Each row of a before or after table is a point. The points were changed in one or more steps. Then noise was added and the rows were shuffled. The steps act on columns, c1 being the first. Name the steps. A step turns or swaps two columns, mirrors them in a line or flattens them onto one, adds a multiple of one to another, or multiplies or shifts one. Angles are multiples of 10 degrees, from the lower column toward the higher: turns from -170 to 170, lines from 10 to 170 but not 90. Use the fewest steps. Two steps may share a column if one is a turn and the other turns, adds or multiplies; they go together, in the order done. Otherwise the lowest column goes first.

Before, 11 rows:
[[  5  -7]
 [ 10  39]
 [  9 -20]
 [  6 -26]
 [ 61   9]
 [ 16  27]
 [  6 -27]
 [ 11 -17]
 [ 83 -15]
 [ 11 -20]
 [  4 -29]]
After, 11 rows:
[[-28  -7]
 [-23  -8]
 [-18 -89]
 [ 29 -16]
 [-26  -6]
 [-28  -2]
 [-17  -8]
 [ -6  -4]
 [ 38  -7]
 [  9 -61]
 [-19  -9]]
Steps: turn c1 and c2 by -90 degrees

Before, 11 rows:
[[  9 -32  -7   3 -25   5 -63  40]
 [  5 -41 -40   6   4   8   4  37]
 [-33  -7  29   2  46   5  26 -17]
 [-45  26  24 -39  41 -37  46   4]
 [  8  41  17  -7  36  -8  42 -13]
 [ -4   1   6 -51  47  29 -15  28]
 [-10 -16 -37   3 -35  10  -6  44]
 [ 20 -34 -18  12   3 -29 -14  58]
 [ 24 -53 -31 -16 -35 -21 -18  18]
 [-37  37 -20   0  51 -43  29 -18]
 [  2 -19   9   7  -8   4  -2  45]]
After (11 x 8):
[[ -9 -17 -37  17 -36  11  -7  46]
 [ 25 -55 -28 -15 -35 -21 -18  19]
 [ 10  40  15 -10  36  -7  38 -10]
 [ 11 -34 -10  16 -27   4 -65  43]
 [ 18 -33 -19  29   3 -29 -14  59]
 [ -6   2   5 -40  49  31 -13  30]
 [  1 -41 -39  19   4   7   4  37]
 [  1 -22   9  22 -10   5  -1  46]
 [-43  26  23 -40  40 -37  48   2]
 [-38  37 -22  -9  51 -42  28 -17]
 [-31  -7  29  -1  48   3  26 -15]]
Steps: add 0.3 times c8 to c4

Before:
[[-17  34  36 -11  24  15  -5  28   4   5   3  15]
 [ -4  13  26 -64  25 -20 -44 -37  24  39  -1   6]
 [-10 -88  40  -7  32  62  14 -45  70   8   0   6]
 [  2  15  -7  11 -32 -27  -6  40 -30  30  -4  13]
 [ 10  -8 -11  18  12  55  21 -14 -16 -11 -10   4]
 [ 23  16  39  15  32  -4  31 -22 -34 -12  10  14]
 [ -7 -14   8 -32  36 -23 -10  27 -25 -25 -14  -6]
 [ 17  16 -35   3 -22 -26 -13  56  32 -24   6  15]]
After, 8 rows:
[[  -2   25  -24    6   26  -25  -44  -35   27   39  -19  -58]
 [  26   16  -34   20   30    0   32  -21  -34  -11  -16   15]
 [ -11 -117  -31    2   36   64   18  -47   69    9  -30   -7]
 [  17   27   16   18  -23  -30  -17   56   33  -29   30    6]
 [   4   27    6   14  -30  -36   -1   39  -31   31    1    7]
 [ -19   26  -31   16   26   36   -2   30    0    5  -21  -13]
 [  -5   -2    7   -5   32  -42  -10   28  -26  -25  -15  -34]
 [   7  -32   12    5   10   80   21  -15  -17  -16   -6   15]]
Steps: multiply c6 by 1.6; turn c2 and c6 by 20 degrees; mirror c3 and c11 in the line at 110 degrees; swap c4 and c12

Before:
[[ 40 -20 -30  20  42  54 -35 -56 -28 -53  15 -32  23  -6 -48 -16  53  74
  -16  16  13 -11  -8 -13]
 [ 42  23  -9 -35  18  55  21   0  -2  -7  11 -37 -43  30  17  24  47  -8
   37 -26  14  -9 -46  79]
 [ 37  39 -37 -10  63  63 -14   7 -43 -19  -7 -27 -10  22  51  27  48   6
   36  -2  35  -3 -11   2]
 [ 69   5  22 -17  29  55   6  15  -9  -5 -15 -29 -21 -18   9   5  44 -37
   13   3  37  -4 -25  18]
 [-28   8  -2 -16 -12 -38   4  -3 -24  51  -4   6 -32  11  17 -30 -19 -27
  -27  -4 -18  32  26 -31]
 [ -8 -22   6  -5  20 -20   8  11  17  24   1  55 -31  35  -6  11 -33 -20
  -25  -3 -27   8  18 -18]
 [ -8  34  -9  56 -21 -31 -10  24   3  46 -24  36 -16  25  -7 -18 -63   4
  -40  -3 -24  16  41  -7]
 [-15  13   5 -13  16 -31   3  43  25  31 -26  12  -8  31   8 -28  17   6
  -55   2 -15  24   0 -26]
 [  7   8  -3  19  36 -18 -13  17   9  66 -18   7 -41   8 -24 -14 -26  10
  -25 -45  -5  28 -13 -30]]
After:
[[ 40 -78  -8 -36  17  55  23  -1  -1  -8  -4 -39 -45  29  15  23  48  -8
   37 -25 -11  -8 -45 -28]
 [ -8  21   4  -6  20 -21  10  11  20  24 -17  55 -30  36  -7  11 -32 -20
  -24  -4   5   8  17  -3]
 [ -6  -7  -8  57 -20 -32 -10  24   3  46 -25  38 -16  25  -7 -18 -64   4
  -39  -4  36  16  42  23]
 [-16  16   5 -14  17 -31   3  42  25  31   3  12 -10  31   9 -28  18   6
  -54  -1  28  23   2  22]
 [  9  23  -2  17  35 -20 -13  17  11  66  -1   8 -41   9 -23 -13 -26   9
  -26 -45  21  29 -12  20]
 [-29  24  -3 -17 -12 -37   4  -4 -25  50 -18   8 -32  11  17 -29 -21 -25
  -26  -2  11  31  26  19]
 [ 38  18 -32  19  44  55 -36 -55 -28 -53 -35 -31  22  -5 -49 -15  52  74
  -16  18  -5 -11  -7  -7]
 [ 69 -17  22 -17  29  54   6  15  -9  -4  72 -32 -23 -17   9   5  44 -35
   14   1 -10  -5 -25  -7]
 [ 37 -15 -38  -8  63  64 -13   5 -44 -19 -17 -25 -10  23  51  29  46   5
   39  -3  13  -3 -11  23]]
Steps: multiply c2 by 0.7; turn c2 and c24 by 120 degrees; add 1.5 times c3 to c21; turn c11 and c21 by -110 degrees

Before (10 x 64):
[[ 37   9 -10  13 -43 -16 -11 -21 -73 -55   0  -2   5 -50 -13  32  44 -12
  -26  19 -49 -43  -4 -41   7 -18 -39  15 -36  66 -35 -50 -23 -37 -21  16
   36 -10  22 -17  41   3  14   3 -22 -22 -15  62   0  -6 -16  -2 -18  26
    8 -31  19 -62 -60 -18  -8  -8 -13 -25]
 [  4  22  -1  43 -16  31  34 -15 -36 -32  11  39  38 -77  35 -15  25   3
   12 -25 -34 -61 -32   6 -14  10 -11  -8   6  19 -40 -36 -26 -42 -45   6
   -8 -24  26 -16  45  26  -7   9 -33 -55 -34  50  38  -6   6 -18   3  43
  -35 -19  47 -27 -19  50  26 -16 -12 -17]
 [ 11   6 -17  -3 -13 -11 -38   1 -51  -3   4  28   7  -7   4  22   5  12
  -44   6 -46  -2  35 -36   8 -22   9  24 -13  57  -9  -7 -32  -5  -9  12
   29  -2  10 -12  46  -7  34  45 -23 -19   5  34  10   4 -33   3 -17  -6
  -19 -25   7 -21 -64 -28  14  46   2 -18]
 [-27 -16 -29 -35  32 -25   3   4 -32  29 -18 -17 -19 -15 -19 -69   1   9
   39  18  16   5 -15  14  16  11  47  -7  20 -28  23  17  43  17  24  13
    9  53  35  -1 -17  10  42   8 -19   0  16  -3 -37  26 -31 -16  -2 -42
    0  20  25  34   8  -7 -35  34  -3   4]
 [-23  26  39  49 -17  38  44 -50   0   6  53 -22  60  -6 -24 -57  78  18
   16 -35   3 -29 -65  22 -29  39 -46 -18  32  -5 -28 -16   2 -19 -24   4
  -15   2 -31 -32   1  85 -19 -35 -15 -48 -84  11   6  -2  19 -25  -1   5
  -14   6  48  37  53  37  24 -20 -24 -27]
 [ 11 -52 -50 -25  46 -43 -20  -7 -26  10   0 -16  -7  -5  39   6   2  -7
    4  16 -24  29  -7  32  28   6  -4 -38   0 -23  29   2  31  33  -5  25
    6  46  24  19   6  -3  41   0 -18  29   6 -18 -25  20  -8  24 -15 -51
  -11  -1 -39  38  19  -6 -25  72  -2  22]
 [ 37 -12  -7  28 -15 -14  -4  19 -66 -17 -14  31   3 -25  21   8  34  12
  -29  28 -29 -30   2 -20  -1 -37  -2  24 -10  39 -26  -7 -34   4 -13  12
   38   7   5   8  35  -9  29   3 -28 -28  65  36  42  -5 -33  43 -25  -8
  -20 -24 -36 -33 -50   6   7  25  29 -15]
 [-26 -12 -11  10  28 -35  -3   4 -19  20 -12 -20 -15  10  -7 -40  24 -46
   16  35  15 -15 -11  36  20  12  33 -27  -1  -4  59   1  45  29  23  25
  -35  49  39  18  -2   0  25  13 -10  30   2 -12   1  23   9 -17  -7 -24
   -8  24   3  35  22  -8 -37  69 -10  30]
 [ 16  21  -9  -4  24 -32 -22  19 -43 -23 -23  23  -9   2  38  27  15 -19
  -33   1 -19  17   0 -35  13 -34  12  -1 -51  37  -7 -35  11  17  -8   9
   42  17  32  16  -2 -12  26  31  -3  -3  14   9  17  27   9  61 -19  -9
    5  -2 -30 -16  10 -20 -10   6  -5   5]
 [-28  29  33   7  30  26  -7 -49 -35  12   7   2  88  37 -39  -9  48 -17
   18 -43  31  29 -33  11 -49  35 -41  -9  34   7  31  16  59   9  18 -22
    7  33 -29 -51 -22  -2 -47 -75  35 -10  22  -4 -11 -57  28  -4  15   1
    7  50  -8  -9   3  21  -8  -1 -36  26]]
After:
[[-29 -15 -29 -37  31 -25   1   5 -30  29 -18 -43 -20 -15 -19 -67   6  10
   41  17  15   6 -15  14  14  10  48  -9  19 -28  23 -16  44  15  23  14
    7  52  34   2 -26  10  41   8 -20   0  17  -4 -39  27 -31 -16  -3 -42
    1  19  24  35   8  -6  -9  35  -4   5]
 [-26 -11 -11  11  29 -35  -3   5 -16  21 -14 -49 -16  11  -7 -41 -24 -47
   18  36  13 -14  -9  37  20  14  32 -27  -1  -4  59  -7  47  23  22  25
  -34  47  38 -19 -14   6  25  14 -10  29   3  -9   1  24   9 -17  -8 -24
  -11  28   2  33  22  -9  -4  68 -10  30]
 [  1  25  -3  44 -16  31  33 -15 -35 -30  11  97  39 -75  33 -16 -35   3
   13 -28 -34 -64 -32   7 -16   8 -11  -7   5  18 -42  24 -24 -29 -47   6
   -8 -24  25  24  48  17  -7   7 -33 -54 -36  49  39  -4   6 -20   2  44
  -36 -32  46 -26 -18  50  19 -17 -13 -17]
 [ 37 -13  -7  26 -14 -14  -5  20 -65 -17 -14  76   4 -24  24   8 -33  12
  -26  27 -29 -29   4 -20  -1 -35  -2  23 -11  40 -26  -6 -33 -10 -14  13
   37   6   5 -11  32  -8  29   4 -26 -27  67  38  41  -4 -34  43 -24 -11
  -18 -11 -36 -34 -51   6  12  25  30 -15]
 [  9 -52 -53 -25  48 -46 -19  -5 -26  10   1 -42  -8  -6  39   7  -2  -7
    4  17 -25  31  -7  31  28   5  -3 -38   1 -23  30  -2  32  12  -5  23
    6  46  25 -20  -4   4  40   0 -18  28   6 -17 -27  22 -10  23 -17 -51
   -8  16 -38  38  19  -5  -2  72  -4  23]
 [-29  30  34   9  30  25  -8 -49 -35  13   7   5  88  36 -40 -10 -39 -14
   17 -43  30  28 -33  14 -51  36 -43  -8  34   7  31 -32  61  31  18 -23
    6  33 -27  47 -23 -18 -47 -76  36 -10  22   0 -11 -58  27  -4  15  -1
    9  34  -8 -11   3  22  -6  -1 -37  28]
 [-23  24  39  49 -17  38  44 -51   2   6  51 -53  60  -7 -24 -59 -78  18
   15 -35   4 -30 -67  21 -31  37 -44 -18  34  -3 -27 -12   1  -5 -25   5
  -15   2 -30  61   7  70 -16 -34 -14 -50 -80  14   7  -3  17 -26  -3   5
  -16  -5  50  34  53  38   4 -21 -24 -28]
 [ 17  21  -8  -4  27 -32 -21  20 -42 -25 -23  59  -8   1  38  26 -27 -19
  -31   3 -19  17   0 -34  12 -35  12  -4 -50  40  -9  30  13   5  -7   8
   41  16  32 -17  -4  -7  26  32  -4   0  15   8  19  28   8  63 -17  -9
    3  10 -32 -16  10 -20  -1   7  -4   2]
 [ 11   7 -17  -3 -13  -7 -38   1 -51  -3   3  71   7  -8   5  22  -5  13
  -44   4 -46  -3  35 -38   9 -22   8  25 -12  60 -12   6 -31 -14  -9  15
   28  -1   7   7  47 -12  35  45 -22 -19   6  34  11   5 -31   2 -18  -7
  -20 -17   6 -20 -64 -30  17  44   2 -18]
 [ 36   8 -12  14 -42 -14 -12 -21 -72 -55  -2  -8   3 -48 -13  31 -60 -12
  -24  19 -50 -45  -5 -42   9 -19 -39  15 -36  67 -34  35 -20 -31 -19  16
   37 -10  22  16  34  -2  13   3 -22 -22 -14  61  -1  -6 -14  -3 -19  27
   10 -35  21 -59 -60 -18  12  -7 -12 -25]]
Steps: multiply c12 by 2.5; turn c17 and c32 by -160 degrees; flatten c34 and c56 onto the line at 50 degrees; mirror c40 and c42 in the line at 80 degrees; flatten c41 and c61 onto the line at 20 degrees

Before, 9 rows:
[[ 16  -6 -18  19   0   4 -39  -4  25   0   6   2 -15 -24 -17 -17  34  -5
    5  17   7   8  14 -17 -15 -33   8  21 -12   7 -23  11   6 -11  17  -1
   18 -20  -4  20  -7  -6  12  43  36 -14   2  -1  18   2  15  -8 -41  17
    7  -2 -14  -1  -3 -12 -21  -5  -9  -1]
 [ 20 -16  -7  -1   2  28  -7   7  20 -18  -5 -25 -17 -12   7  18  22  14
  -22  -4 -14  20 -15   2   8  18  -5   5   1   1  10  29   8  -5 -16  -7
   27 -17 -53  14  -1 -12 -21  12  16 -24 -21   0 -11 -23 -22  -8 -64 -19
   34  38 -37 -23 -14 -29 -11  10   2   2]
 [ 30  23  -8  22 -28  10  -9 -19  10  17  12  21   4 -14   1   8  24  -7
   -9  22 -11   1  19 -10 -41  22 -16   5   8  17  40  10   7  -6  11   6
   20  -1 -21  13  22 -17 -14  32  67 -13   4  12  10 -18   5 -17 -38  21
   20  -6 -15 -29  -6   7  14 -11  -6 -18]
 [  1 -17 -15  -5  -3 -15 -24 -19  23  -9  30   0   2   7  -5   3  19 -20
    4  -5  34  32 -24 -11  -3   2 -31  10 -13  -4  14 -11  16   2  -6  14
   23  -9 -11  24  26  -3  -7  39  31 -15 -23  17   1 -27  -8 -12 -15 -21
    0   3 -16 -47   4 -11   7 -29   2  23]
 [-22  19   7 -17   9  -4  -8 -26 -64 -49  57 -46  46 -39 -16  51 -47 -26
  -16  34  27   0  16  12  20  30   5  -6 -20  35 -29 -34  19  -7 -16 -13
  -10 -48 -16  53 -28   1 -13 -19   5  80   6  28  54 -44  67 -33  15 -23
    4  55 -16   4  16  -8  19  22 -10  -9]
 [ 15  27  31  19  23 -19   1  -8  33  -5   0  -6  21 -34   6  28 -22  15
    3 -33  22 -27  33  14   7   1  12   0  -4  22  -4 -17  14   3   8 -29
  -34 -25  18  -1 -19  47  -2  -9 -55  24 -34  -1 -42 -15  24  49  14  24
   -1 -16  56 -16 -10   0 -37  71  18  44]
 [ 21 -28 -50 -20  -7  -2  -4 -18  22   9   8  18 -10  -2  12  -3  19 -10
  -11  17  19  15   7  -6   3  36 -13  21  20  -4  25   7  14  -1 -30  -9
    1  -5 -12  31   3  18 -14  33  11 -19 -28  17 -13 -16  -5 -26 -72  15
   -2  17 -18  -4  10 -21 -39  -3   6  17]
 [  5  25  23  29  28 -40  15  -1  38 -33  -1 -25  21 -38  -8  57   0  11
   11 -58  15   6  25  19   0 -14  13   3   2  17   1  -6  -2  20  -1 -58
  -29 -39 -18   1 -15  57 -10   1 -68  10  -2  29 -27  41 -25  43  55  53
   -3 -27  35  -2  -9  -2 -46  49   3  42]
 [ 28 -26 -34  11  -5 -17 -24   3  14  -4  26  16 -13   0  -2 -28  18  -5
  -29   6   9  24  27 -10 -27  22 -19   6  -8  11  40   5 -10   8   5   4
   -4  19   4   3  -1 -10 -19  19  32 -25 -16   1  16 -25  13 -20 -22  -1
   16  15 -13  -7  11   3 -24  -3  13   8]]
After, 9 rows:
[[  27  -28  -33   10   -1  -18  -28    3   16   -4   28   16  -10   -2
    -8  -28   24   -4  -29    7   10   23   28   -7  -27   22  -19    7
   -15   33   36    6   -8    8    6    3   -2   48    4   -9   20   -9
   -21   17    3  -25  -18    5   17  -30   15  -19    9    4  -13   12
   -19   -8   13    2  -19   -1   16   10]
 [ -18   18    4   46   11   -2   -9  -25  -66  -52   58  -40   42  -43
   -15   47  -15  -28  -17   37   30    3   15    4   18   31    9    0
   -23   18  -29  -34   21   -1  -14  -13  -10 -117  -10   33  -14    0
   -12  -22  -28   83    6   26   56  -44   68  -34  -33  -23   44   55
   -21    3   16   -9   18   22   -9   -9]
 [  12   -6  -18   23    1    7  -37   -4   28   -2    7    0  -18  -25
   -16  -18   18   -7    4   16    8    4    9  -19  -13  -29    8   23
   -12   36  -19   13    8  -11   21   -2   18  -50   -6  -13   32   -4
    11   45    9  -13    3    1   18    3   22   -4   14   19  -29    0
   -16    0   -5   -8  -22   -5  -11   -3]
 [   4  -17  -14   20   -1  -17  -24  -23   22  -12   31   -2    3   10
    -5    2    5  -18    3   -6   37   32  -24  -14   -2    2  -36    7
   -11   27   13   -9   14    4   -8   17   23  -24  -11    8  -10   -3
    -6   40   20  -13  -24   15    1  -28   -7  -12   27  -27  -20    4
   -14  -51    3  -11    6  -24    2   21]
 [  23  -15   -8   15    0   30  -11    6   20  -21   -6  -27  -16   -9
     6   19   38   16  -22   -1  -12   18  -11    0   12   20   -3    4
     2   19   12   32    9   -7  -14   -7   24  -42  -56    6    6  -13
   -26   11    7  -22  -22   -5  -13  -18  -24   -8   32  -19   -6   36
   -36  -23  -18  -31   -6    9    5    1]
 [  22  -26  -53   25   -8   -2   -6  -22   26   15    6   18  -11   -2
    16   -3    8  -10  -15   16   20   12    8   -8    4   35  -14   21
    22    6   23    8   13   -3  -30  -10    3  -11  -15   31   48   19
   -16   32   15  -22  -31   18  -12  -18   -2  -25   40   16  -20   14
   -21   -5    7  -20  -41   -3    7   12]
 [  35   24   -9   22  -26   10  -11  -22   11   20    9   23    4  -14
    -1    5   28   -8  -10   18   -8    7   16  -11  -42   21  -14    9
    10   67   39    9    6   -3    9    6   20    1  -21  -17    2  -12
   -16   34   17  -14    3   15    9  -18    6  -15   42   22  -18   -9
   -17  -30   -4    7   11  -11   -6  -17]
 [   3   22   25   10   28  -38   12   -3   33  -33    1  -26   20  -37
    -7   58   -2    9   11  -57   15    6   25   22   -3  -13    9    7
     2  -47    3   -5   -1   22   -2  -58  -29  -96  -13  -26  -56   59
    -9    2  -51    6   -1   27  -29   42  -27   45  -44   55    0  -25
    33   -2   -7    6  -46   51    2   48]
 [  11   25   35    2   23  -17   -1   -8   32   -3    3   -5   21  -32
     4   26  -10   15    5  -29   21  -27   34   15    4    3   12    5
    -3  -35   -1  -17   16    1   12  -33  -33  -66   17  -17   18   46
    -3  -11  -49   22  -36   -3  -38  -15   24   47  -18   18   20  -19
    59  -17  -12    2  -42   73   18   41]]
Steps: turn c4 and c40 by -70 degrees; turn c17 and c55 by -70 degrees; turn c30 and c45 by -60 degrees; multiply c38 by 2.5; turn c41 and c53 by 120 degrees; add 1 times c39 to c41

Before:
[[  19  -10    6  -26    6   25   12   33    0  121  -10  -14  -15  -17
   -10   17   37   28   -8    8    9   -4    5    4   14   60   18   11
   -29    6   15   -4    9   12   27  -29  -15  -13  -14   -7  -13   28
   -16    1  -10   28  -40   -4   -9   48   15   -6   12   32   24   -7
   -14   14   -1    0    5    8   -7   -3]
 [  -8    0    2   22   35   16    4  -38    3  -29   13    1   15   10
    11   12  -23   18  -72   25  -74   30  -63  -38   -9   23    6  -46
   -27  -41  -11    6    9  -40   25  -15  -11   26  -23  -15  -27    5
   -24    7   -1   -7   54   48  -21  -12    6  -11  -49  -21  -20  -16
    -9   21    0  -11   29  -13    6    3]
 [  24   43    0  -25  -20   10  -36   23   16   -4   13    2    4   -2
   -21   -1   -3  -17  -15   -5   -9   -5   31   13   23   -1   23    2
   -34  -16   14   21   23   14   29  -19  -14   31   73  -17  -28 -114
     3   33   15    2  -47   -8  -23  -32  -12   28    8  -25   29  -46
   -12   23   22    7   25    8  -23   15]
 [  14  -13   23  -38   26   -2    5  -31   21  -32    0   14  -21   27
     1   33  -27   27  -12   33    2   36   26   27    8   -3   29  -37
   -30   84  -21   18    2   24   28   24    5  -47   -9   -4  -11   27
   -33   -4   -1   -1  -57   30   -4  -26    9   22   -2  -14  -10   31
   -14   10   -8    3    4    0   -2   30]
 [  11   -6    0    1  -27  -10    4   33    8  -31   38   -4   26   51
    10   48  -23  -19  -35   -6    9    6    1   29   29   30   30  -34
   -30  -40   12   10    6    3  -18  -20  -11   29  -18  -17   43    5
    24   22  -18   12  -43  -17   37   18   14    8    3   47   -3  -28
   -20  -16   27  -12   -3  -23  -40   44]
 [  11   15  -11   33  -28   28    9   10   -3   48  -11   12    7  -11
   -28    2   -8   19  -10   -2    2  -55  -53   21   -1    1   28  -11
   -22  -15  -16    1   19   10   29   16  -12    3  -12    4   44   17
    21   35  -13   65   29  -14   12   56    2  -28    6  -27  -15   31
    15  -31  -38   22  -79  -86  -19   22]
 [ -65   24   -5  -20  -33   26    4   36  -15  -24   -4   12   24   39
    16   -7   12   29  -14   30  -52   -2   29    6  -10  -11    2  -26
   -33  -32    0   20   10   29   19    4  -18   24  -17   -4   -6   22
    21   68    9    0   39  -10   49  -33   -4   23  -28  -18   39   25
    -2   23    2   -8  -11    1   13  -15]
 [   0   16   21  -32  -16   28   -4  -41   19  -35   -5  -60   -5  -78
    13    5   -4   35  -20    9    6   32    7   31   -5    2   -8  -32
   -33  -32   -1   20   -1  -33   20  -18   -3   28  -18    4  -15  -34
    20    7   -4   11   53  -25  -19  -31  -38   14   13  -25  -17    7
    18   14   15    3   40    6    6   -6]
 [   2   -4   26  -37  -37   -4  -27   30  -18  -18  -10   17    6   54
     7  -16   78   25   -6   31    6   36   23   14  -28    1    9   25
   -19  -21  -39    6    5   -6    2  -28  -16   31    3  -16   -7   -4
   -26   -4    3   -9   -5  -24   -7    6   13   27   -6   -3  -17   19
    20   20   -9    3  -10    3    6  -10]
 [  12   20   -5    3   -7   -2    5  -18   -5   -6   -5   21  -18   28
   -46   38  -12   19  -15   -5   -8   17   34  -11   27   -3 -109  -16
   -25  -41  -17   13   -6    2   26   61   18   -3   38  -10  -19   25
    19   29  -42   -6   30   54   14  -25   15  -44   -9  -21   13   22
    19   23  -19  -11   40    7    1  -17]]
After:
[[  16   23   -8    4   -7    1   22  -16   -4  -14   -6  -20  -17   29
   -44   35  -29   20   -6   -4  -11   19   53  -10   25   -6 -110  -17
   -26  -38  -15   14   10    3   24   62   18   -3   39   -8  -18   24
    18   29  -35   -5   32   52   13  -29   14  -37   -9  -19   11   20
    50   20  -20  -12   41    7    0  -16]
 [   2   14   20  -31  -16   30   -1  -44   21  -21   -7   42   -2  -75
    13    6    0   34  -37    9    8   29   12   31   -3    1   -8  -33
   -36  -32   -4   20  -41  -35   20  -20   -2   28  -20    7  -15  -33
    21    6   -5   10   53  -22  -17  -27  -38   14   12  -22  -16    7
    40   15   16    4   38    5    6   -5]
 [   7   15  -11   29  -29   29   11    7   -1  -10  -13    4    7  -10
   -27   -1  -18   18   49   -1    0  -55  -81   21   -5    5   33   -8
   -21  -12  -16    1   22    9   26   15  -13    2  -12    5   43   18
    22   32  -11   68   29  -13   13   57    1  -21    2  -27  -16   33
    39  -30  -37   24  -82  -90  -23   19]
 [  24   43    2  -24  -21    8  -39   25   15  -16   13   15    4   -4
   -24   -1    9  -15   -3   -4   -8   -4   54   12   27   -4   20    2
   -34  -17   13   19   21   12   40  -22  -15   32   73  -18  -28 -111
     4   32    6    1  -48   -8  -25  -30   -9   30    6  -26   27  -46
   -28   24   24    6   25   10  -25   14]
 [  -8    1    4   22   39   16    4  -39    0  -74   16    5   15   14
     7   11  -26   15  -28   29  -73   30 -102  -39  -12   24    5  -45
   -28  -42  -11    5    6  -42   24  -14  -11   27  -24  -16  -26    7
   -25    4    0   -6   56   47  -23  -11    7   -4  -49  -20  -21  -16
   -20   20   -2  -12   31  -16    4    3]
 [ -68   24   -9  -19  -33   28    4   34  -16  -15   -5   -2   24   37
    15  -11   17   27  -25   32  -51   -5   45    9  -10   -7    2  -24
   -35  -31   -2   22   12   28   15    5  -18   24  -15   -5   -4   21
    22   70    7   -2   40   -8   50  -36   -4   18  -28  -18   39   25
    -3   27    5   -9   -8   -2   14  -15]
 [  10   -5    1    1  -28  -13    9   35    4  -35   39    9   26   53
     9   49  -19  -19  -29   -4   10    7    4   30   29   31   28  -33
   -30  -35   11   10   -2    3  -19  -20  -10   28  -16  -18   43    2
    26   23  -18   10  -47  -19   36   16   15   15    5   49   -1  -26
   -50  -16   29  -14   -5  -23  -42   44]
 [  20  -12    7  -26    6   26   12   37    0   -9   -6   18  -14  -18
   -12   19   33   28  121   11    7    0   12    5   16   60   18   10
   -29    7   16   -4    2   10   25  -30  -15  -15  -14   -7  -11   31
   -17   -1   -5   25  -38   -2   -8   49   13  -17   10   33   25   -6
   -35   11   -1    0    5    8  -10   -5]
 [  10  -11   24  -40   27    0    5  -32   19  -11   -1   -7  -20   27
     0   32  -17   25  -33   31    3   34   42   29    9   -1   29  -35
   -32   85  -23   21   12   27   27   26    6  -48   -9   -4  -11   25
   -31   -4    0    3  -54   31   -5  -27   11   30   -4  -15   -8   29
   -38   10   -8    3    3    4   -2   34]
 [   2    0   26  -39  -35   -6  -28   31  -17   -7  -10   -9    6   58
     6  -17   82   23  -17   32    6   35   36   17  -27    0   11   27
   -17  -24  -43    3   14   -6    8  -30  -16   29    1  -16   -7   -3
   -24   -2   -7  -10   -8  -24   -9    7   16   -2   -6   -1  -17   19
    53   20   -9    5  -12    3    4   -9]]
Steps: add -0.3 times c7 to c35; turn c7 and c45 by 20 degrees; swap c10 and c19; mirror c12 and c33 in the line at 70 degrees; turn c17 and c52 by -20 degrees; multiply c23 by 1.6; multiply c57 by 2.5
